Each row of a before or after table is a point. The points were changed in one or more steps. Then noise was added and the rows were shuffled. The steps act on how far a point lies along the listed directions, d1 being the first. What was done? A step turns or swaps two directions, mirrors them in a line or flattens them onto one, adds a multiple of one to another, or multiplies one. Angles are multiples of 10 degrees, from the lower direction toward the higher: turns from -170 to 170, lines from 10 to 170 but not 90. Use the fewest steps. Two steps may share a direction if one is a turn and the other turns, adds or multiplies; they go together, in the order done. Otherwise the lowest direction goes first.

Directions:
(1): [ 3.9 -2.5]
(2): [2.5 3.9]
Before (10 x 2):
[[ 7.6 -6.1]
 [-4.4 -0.5]
 [-2.9 -0.4]
 [-2.5 -0.3]
 [-2.0  2.6]
 [-0.1  3.5]
 [-0.6 -3.6]
 [-0.6 -0.5]
 [-1.6  0.3]
 [ 2.4  5.9]]
After (10 x 2):
[[-2.0  2.8]
 [-1.8 -0.3]
 [ 8.5 -3.5]
 [-0.5  3.1]
 [-2.9 -0.8]
 [ 2.1  6.0]
 [-5.1 -1.3]
 [-0.4 -0.7]
 [-0.1 -3.4]
 [-3.5 -0.9]]
Steps: add 0.3 times d1 to d2

Directions:
(1): [ 3.2 -0.1 -0.9 -3.7  5.5 -2.9]
(2): [-4.1 -4.8 -0.8 -4.5  0.1  1.7]
(3): [ 3.5 -1.4  5.8 -2.7 -2.8  0.2]
(4): [ 0.4  2.9  1.1 -1.1  2.8  6.7]
(5): [-3.5  5.4  1.1 -3.7 -1.4 -2.3]
(6): [ 3.4  0.9 -5.1 -2.8 -4.0  1.4]
Before (8 x 6):
[[-0.4  0.8 -6.6  1.5 -1.8  5.3]
 [-2.0  0.9  0.8 -3.3  0.5 -6.6]
 [ 0.5  3.0  0.5  1.1  4.6 -4.0]
 [ 3.0 -2.3  1.6 -1.0 -1.9 -4.3]
 [ 0.1  3.8  5.4  6.1 -5.2  0.0]
 [-2.1 -2.0  0.5  0.6  0.8 -5.0]
 [-1.6 -2.9  1.0 -1.2  2.9 -3.3]
 [-0.1 -0.6 -3.6 -2.3 -2.4  9.1]]
After (8 x 6):
[[-2.6 -4.7 -3.3  0.3  0.2  6.1]
 [ 6.4  1.2 -1.0  1.3  0.3 -1.5]
 [-5.6 -2.3 -0.4 -2.7  2.5  7.7]
 [ 1.2  0.0  1.0  1.0  3.1 -4.4]
 [-0.6  1.3 -1.0 -2.5 -2.1 -5.4]
 [ 4.0 -2.1  2.9 -1.5 -0.6 -5.2]
 [-1.0  4.0  1.8  3.8 -8.3  1.5]
 [ 1.4 -1.1  0.8  2.2  0.2 -5.0]]
Steps: turn d1 and d2 by -20 degrees; turn d2 and d6 by -60 degrees; mirror d3 and d5 in the line at 40 degrees

Directions:
(1): [-4.4  3.8 -0.8  0.1 -1.8 -3.4 -6.7 -0.8  0.4]
(2): [-2.3 -8.0 -3.2  0.7  1.5 -0.2 -2.9  0.6  1.9]
(3): [-1.8 -0.4 -2.3  1.0 -4.9 -1.1  2.1  6.7 -3.3]
Before (10 x 9):
[[-1.3 -4.1  0.5 -2.0  2.4  1.6  0.4 -2.3  3.0]
 [-1.4  5.8  2.9 -1.6  0.5  0.0 -0.5 -5.8  0.4]
 [ 0.9 -7.0 -0.9  0.1  3.9  1.4  1.6  2.4  0.4]
 [ 2.1  4.6  1.1  0.7 -2.4  0.7  6.1  4.6 -2.0]
 [ 1.6 -3.5 -3.4  0.2 -1.2  1.8  7.2  5.8 -3.6]
 [ 2.4  4.0  4.7  1.7  2.1 -0.4 -0.1 -4.7  2.1]
 [-1.1 -7.2 -2.2  0.9  3.3  0.7 -2.7  1.7  5.4]
 [ 0.5 -3.5  0.5  3.7  0.4  0.8 -0.4  1.9 -0.1]
 [ 0.8  7.4  2.9  0.8  3.7 -2.4 -1.2 -4.3  1.4]
 [-3.0  4.1 -1.2  0.9 -5.2 -1.8 -1.0  2.9 -0.4]]
After (10 x 9):
[[  3.1   0.8   2.8  -0.7   6.0   1.8  -0.8  -4.4   6.0]
 [ -5.6  -0.8  -3.3   1.4  -3.3  -2.4  -5.3   1.7   2.1]
 [  0.2  -5.3  -2.6   1.9  -1.6   1.5   4.9   7.3  -0.7]
 [  5.0  -4.0   2.4  -1.2   6.7   3.2   3.6  -1.9   1.6]
 [ -2.2   8.9   0.3   2.2  -2.6  -4.4   0.0   3.0  -2.6]
 [  1.3   1.0   3.2  -2.4   1.9   2.3   3.2  -3.4   2.2]
 [  3.7 -10.7  -3.6   0.0   4.6   4.3   6.5   1.3  -0.1]
 [  1.0   5.3   2.9   2.3  -3.1  -1.8   2.5   2.1  -1.9]
 [  2.1  -2.5   1.8   3.3   2.5   1.7   0.1  -0.9   1.0]
 [ -4.2   6.6   0.8  -0.5  -4.7  -2.1   0.5   0.8  -2.8]]
Steps: multiply d1 by 1.6; turn d2 and d3 by -80 degrees

Directions:
(1): [-2.4  0.2  1.4 -3.7  5.5  0.8 -1.4  5.5 -4.6  2.7 -1.4  3.6]
(2): [ 3.0 -4.8 -2.2  1.1  3.6 -7.1 -3.1 -0.8 -0.1  2.7  2.6 -0.8]
(3): [ 0.7 -3.4  8.9  1.5 -0.5 -1.4  2.8 -0.9  1.1  2.9 -3.6  0.0]
(4): [-4.4  1.3 -2.2 -2.2 -5.3 -4.3  2.3 -2.5 -1.8  4.8 -0.3  3.4]
(5): [-5.1 -1.7 -0.2 -4.1  4.5  0.4 -0.6 -4.5  6.1 -1.2 -1.0  0.8]
(6): [-5.7 -0.3 -0.7  2.1  0.9 -4.1  3.6  4.2 -0.5 -3.0 -0.9 -5.7]
Before (10 x 12):
[[-3.8  1.3  2.1 -0.9  1.5  1.6  2.8  2.9  1.3 -2.6 -0.6 -1.5]
 [-1.4 -2.0  1.1  1.9  6.9 -0.8  3.4  5.6 -0.7 -2.4 -0.6 -5.7]
 [ 2.8 -1.5 -0.9  4.4  0.0  0.8 -1.2 -4.5  4.2 -4.5  2.0 -4.3]
 [ 0.7 -2.4  3.1  1.6  2.9  2.7 -2.6  2.1 -0.1 -1.2 -1.5  0.9]
 [-8.5  3.2 -7.7 -5.2  1.2 -6.3  0.0  8.2 -7.9  4.6 -0.4  4.0]
 [ 2.6  2.5  1.9  4.4 -2.1  6.4  2.1  5.9  0.5 -2.6 -0.6 -2.8]
 [ 2.9  2.2  4.8  4.6 -2.4  1.8  1.0  6.2 -2.4 -0.6 -0.2 -1.9]
 [ 2.4 -2.9 -1.3  1.0 -5.7 -1.9  0.5 -6.2  3.0  0.4  1.1 -1.6]
 [ 5.1 -1.3 -1.7  3.8 -3.6  1.8 -1.4 -3.5  2.8 -2.2  3.6 -1.0]
 [-1.7  1.4  4.3  1.0  3.7  0.0  4.8  4.3 -3.9  0.0 -0.5 -4.2]]
After (10 x 12):
[[-5.3  2.1 -0.5 -2.1  4.1  3.2 -1.0  0.2  5.7 -3.8  0.2 -0.5]
 [ 1.3  4.2 -3.8  2.3 -7.0  4.6  0.3 -5.6  1.2 -2.8  2.0  0.3]
 [-2.2  3.3 -2.0 -3.2  5.3  3.3  1.0  0.8 -1.6 -1.2  2.0 -1.1]
 [-1.5  4.6 -4.3 -3.4  0.2  6.0  1.9  1.2 -2.1  0.1  0.2  2.5]
 [ 2.1 -5.9  3.7 -4.4  8.4 -5.7 -4.9  2.3 -2.5  9.1 -1.9  7.0]
 [-1.3  1.4 -0.5 -0.7  2.8  8.4 -0.4  0.6  6.8 -4.1 -0.6 -0.6]
 [ 2.3 -1.4 -5.5  1.3 -5.3 -1.9 -0.5 -4.9  2.0 -1.2  3.0 -2.5]
 [ 2.2  1.9 -0.7 -0.3  1.6  3.4 -1.0  3.2 -0.8 -2.3  2.1  0.2]
 [-4.6  0.2  2.0  0.8 -0.8  2.5  1.1  3.4 -1.3 -1.5 -2.8  0.2]
 [ 0.2  0.0 -1.3  1.7 -5.2  2.3  1.0 -5.4  4.3 -1.9  1.8  0.4]]
Steps: add -0.7 times d1 to d6; turn d3 and d6 by 120 degrees; swap d2 and d4; multiply d5 by -1

Directions:
(1): [-4.6 -1.4  1.9 -3.9  0.7  2.2  3.3  7.0  1.2 -1.1 -4.7  3.3 -3.3 -2.7
 -5.2 -1.6 -0.4 -0.7]
(2): [-1.6 -5.1 -4.6  1.2  0.5  0.0  1.7 -3.8 -1.0 -0.9 -1.0  2.3  0.4 -4.8
  2.3 -6.9  6.2  0.2]
Before (10 x 18):
[[ 2.1 -2.4 -0.5  2.2  0.7 -1.1  0.4 -4.0 -1.6 -1.2  1.8  0.0  0.3 -1.3
  -0.3 -2.8  6.5  2.6]
 [-0.7  4.8  5.5 -2.0  0.5  1.3  2.1  8.1  2.6  1.9 -1.5 -1.6 -3.5  3.5
  -3.6  4.1 -5.0  0.1]
 [ 4.6  6.7  4.3 -1.0 -0.8  1.0 -0.8  1.4  1.1  1.3  2.7 -2.8  2.3  6.0
  -0.1  9.3 -3.9  2.7]
 [ 2.9  4.9  4.0 -1.1 -0.9  0.6 -2.3  5.0  0.6  0.2  1.8 -1.7 -1.2  3.3
  -3.7  5.8 -6.2  0.3]
 [-2.5 -2.8  3.3 -2.9  1.1 -0.1 -0.2  1.2 -0.5 -0.2 -1.1  0.4 -2.4 -1.4
  -3.4 -0.6  0.2  1.3]
 [-1.8 -2.5  0.3 -0.5  0.8  1.8  1.8  2.1 -0.6  0.7 -1.0  0.8 -0.9 -1.2
  -2.0 -2.2  1.5  1.2]
 [ 5.8  5.0  4.0  3.5 -1.9 -0.1 -4.2 -2.0 -1.1 -0.2  5.2 -3.6  3.5  7.8
   1.8  9.1 -6.6  0.0]
 [-4.9 -3.2 -2.1 -3.0 -0.7  0.2  2.4  1.9 -2.7  1.0 -1.0  0.3 -0.7 -1.4
   0.2 -4.8  1.9  1.6]
 [ 6.2  8.4  1.7  3.1 -2.8 -1.6 -5.9 -3.7 -1.2  2.9  6.7 -7.5  2.3  8.4
   1.8 10.6 -4.8  1.2]
 [-2.1 -3.1  1.4  0.3  2.2 -0.1  1.5  1.0 -1.8 -1.4 -2.7  3.3 -0.5 -3.0
  -1.3 -3.4  2.0 -1.7]]
After (10 x 18):
[[ -4.4  -1.5   1.6  -4.9   1.4   3.8   5.8   7.2   1.3  -1.2  -5.1   4.6
   -1.4  -4.0  -4.6  -1.8   2.9   2.0]
 [ -5.5  -2.2   4.3  -3.4   0.3   4.8   4.2  10.4   0.5  -3.0  -5.3   5.4
   -3.2  -1.9  -7.3  -0.2  -2.4  -1.1]
 [ -0.2  -0.2  -2.4  -0.3  -1.5  -1.8  -1.1  -2.6  -3.5   2.6   3.5  -3.5
    2.0   3.3   4.2  -1.2   0.4   2.0]
 [ -3.2  -3.6  -1.0  -1.8   0.5   2.4   2.3   4.1  -0.2  -1.6  -3.3   4.0
   -2.9  -6.1  -4.1  -5.4   3.1  -0.1]
 [  2.8  -0.7   0.6   3.2   1.5  -1.7  -1.9  -4.7  -3.1   0.0   2.0  -0.2
    2.3   0.4   2.7  -0.6   0.7  -1.5]
 [  1.1  -1.3  -0.9   2.3   0.1   0.1  -0.1  -2.5  -1.8   1.6   1.7  -1.5
    1.7   0.4   1.7  -1.5   2.1   1.9]
 [  0.0  -3.6   0.8  -0.1   1.1  -1.2  -2.0  -4.5  -1.6   0.0   1.4  -0.9
   -0.4  -1.6   0.4  -2.3   2.7   1.3]
 [  4.0   2.8   3.8   1.3   0.2  -0.7  -1.7  -0.9  -0.6   0.0   3.6  -2.6
   -0.1   3.4  -2.3   3.9   0.8   2.6]
 [ -3.5  -4.2  -3.1   0.4   1.4   1.4   4.7   1.2   1.0  -0.1  -3.7   2.5
   -2.9  -5.1   0.8  -7.9   5.9   0.3]
 [ -7.7   0.6   3.2  -6.5  -0.7   4.1   3.9  12.0   1.0  -0.3  -6.6   3.1
   -6.2  -2.4 -10.8   1.3  -1.5  -0.5]]
Steps: turn d1 and d2 by 120 degrees

Directions:
(1): [-0.4  6.5  3.6  4.7 -1.0 -0.5  0.9 -0.8 -0.9  2.3 -3.9  2.9  5.7  1.1
 -0.1  4.5  0.6 -2.4 -1.0  0.6 -6.9  0.9 -0.7  5.7]
(2): [-7.6 -4.8 -2.6  0.4 -3.9 -4.7 -2.3 -0.9  2.6  2.9  2.4  5.8  0.8  3.6
  0.4  2.6  4.2  3.5 -0.5  1.1  2.2  0.7 -0.5  3.2]
Before (11 x 24):
[[ -4.1  -2.1  -1.1   1.3  -1.8  -1.8  -0.4  -0.5   1.7   2.2   2.1   2.5
    0.3   1.3  -1.5   1.1   2.0   2.0  -0.3  -0.6   0.4   2.5  -1.3   1.9]
 [  0.1  -4.2  -1.5  -3.5   3.1   0.1  -1.0  -0.5   1.1  -2.2   3.3  -2.0
   -2.4   0.3   0.1  -2.5  -0.9   1.6  -0.3   1.2   3.0  -1.9   0.5  -3.5]
 [ -1.3  -6.8  -5.6  -7.4   0.2   2.1  -1.1   1.3   0.9  -2.8   5.1  -4.4
   -7.3  -0.2   0.2  -4.7  -0.4   3.0   1.9   1.0   8.1  -0.4   0.6  -5.9]
 [ -6.7  -5.1  -2.5   1.3  -3.5  -5.3  -4.0  -0.9   2.2   3.2   3.8   6.6
    2.0   4.3   0.9   2.3   4.8   3.1   0.6   1.8   2.7   0.7  -2.5   3.7]
 [ -3.7  -0.4  -2.2   1.2  -3.7  -3.1  -1.4  -0.3   2.9   2.3  -0.6   2.1
    1.1   3.3  -1.7   4.6   3.7   3.1   1.3   0.9  -0.3   3.5   1.3   3.9]
 [  0.6  -6.7  -3.8  -3.2   0.0  -1.0   0.4  -0.4   0.8  -0.6   1.7   0.9
   -4.2   0.5   1.6  -1.9  -1.0   0.8   0.8   0.4   4.7  -0.6   1.1  -4.8]
 [-11.0  -7.1  -2.5  -0.7  -5.9  -6.1  -3.4   0.2   4.5   5.0   3.1   8.1
   -0.3   6.2   0.6   4.4   7.3   4.0   0.6   1.9   2.7   1.4   0.8   4.7]
 [  1.5  -2.5  -0.3  -0.9   0.8   0.4  -0.5  -1.5   0.3  -2.5   2.3  -0.5
   -1.0  -1.4   3.7  -0.1  -1.5  -0.1   0.0   0.1   1.3   0.2   0.7  -0.4]
 [ -1.9   4.5   0.9   3.3  -2.7  -2.9  -0.6  -1.2   0.3   5.1  -3.6   5.3
    6.2   2.9  -0.3   4.4   3.2  -1.8  -2.2  -0.8  -5.8   0.7  -1.3   7.8]
 [  0.8  -1.8  -0.2  -0.2   0.1  -2.1  -0.7  -0.8  -0.2   0.5   2.0  -0.4
   -0.9  -0.4  -0.6  -0.7   0.5   1.8   0.0   0.2   1.3   0.4  -1.1  -0.6]
 [ -4.2 -14.2  -7.7  -6.9  -1.5  -2.5  -2.7  -3.3   2.9   0.5   8.4  -1.2
   -8.2   1.6  -0.1  -4.6   2.5   5.9   0.2  -0.7   8.8  -1.5   1.8  -7.4]]
After (11 x 24):
[[ -6.0   4.8   4.1   4.6  -4.0  -3.0  -0.7   0.1   2.2   6.3  -3.1   7.0
    6.6   4.8  -0.1   7.4   5.0  -1.3  -0.6   1.1  -7.7   1.6   0.2   9.3]
 [ -2.9   3.7   1.4   5.0  -2.3  -3.0  -2.2  -1.3  -0.7   4.5  -0.1   6.1
    7.1   3.1   0.4   5.1   3.2  -1.0   0.4   1.4  -5.0   1.2  -2.5   7.0]
 [ -3.6  -5.6  -3.8  -0.5  -2.5  -3.6  -0.9  -1.1   1.7   2.2   1.0   5.8
   -1.3   2.7   2.3   1.8   1.7   1.4  -0.1   1.7   2.5   0.0   0.6  -0.9]
 [ -0.1   5.2   0.8   2.6  -2.4  -0.1  -0.2  -0.3   1.0   1.2  -3.5   0.3
    2.5   1.9  -2.2   5.1   1.7   0.8   0.6   0.3  -4.2   3.3   0.7   4.2]
 [-12.0 -10.0  -5.9  -0.5  -6.5  -8.0  -3.1  -5.0   3.7   6.1   5.4   7.9
    0.3   6.4   0.0   4.4   6.8   6.6  -1.6   1.6   0.9   0.4   0.4   3.2]
 [  6.2   8.7   2.7   2.7   1.6   2.1   1.8   0.0  -2.8   1.8  -6.0  -1.0
    4.1  -1.5  -0.8   0.9  -1.2  -5.0  -1.2  -2.8  -7.3  -0.4  -0.9   3.8]
 [  0.4  -3.0  -0.4  -0.5  -0.3  -0.8  -1.1  -1.8   1.0  -1.8   2.4   0.5
   -0.7  -0.5   4.4   1.2  -0.2   0.5   0.6  -0.2   1.4   0.5   0.1   0.2]
 [ -9.6  -7.6  -5.8  -4.2  -4.2  -2.7  -2.4   0.0   2.7   1.4   5.1   3.0
   -2.4   3.5   0.6   0.6   4.1   4.8   1.0   1.9   5.1   0.2  -0.3   1.5]
 [ -0.2  -1.4  -0.3   0.6  -1.1  -2.8  -1.2  -0.9  -0.2   1.5   2.0   0.6
    0.3  -0.2  -0.5   0.2   0.9   2.1  -0.4   0.6   0.5   1.1  -1.3   0.7]
 [ -4.1  -4.6  -1.9  -2.2   0.6  -2.4  -1.2  -0.9   2.0   0.4   2.7   2.0
   -0.4   2.7   0.1   0.3   1.0   2.7  -0.7   1.9   1.6  -1.2  -0.2  -0.1]
 [ -1.9   1.9   0.8   3.0  -1.1  -0.6   1.2   0.0   1.2   2.4  -0.1   2.4
    2.3   0.8  -1.6   2.3   1.4   0.0  -1.1  -0.8  -2.7   2.5  -1.5   3.9]]
Steps: turn d1 and d2 by -60 degrees
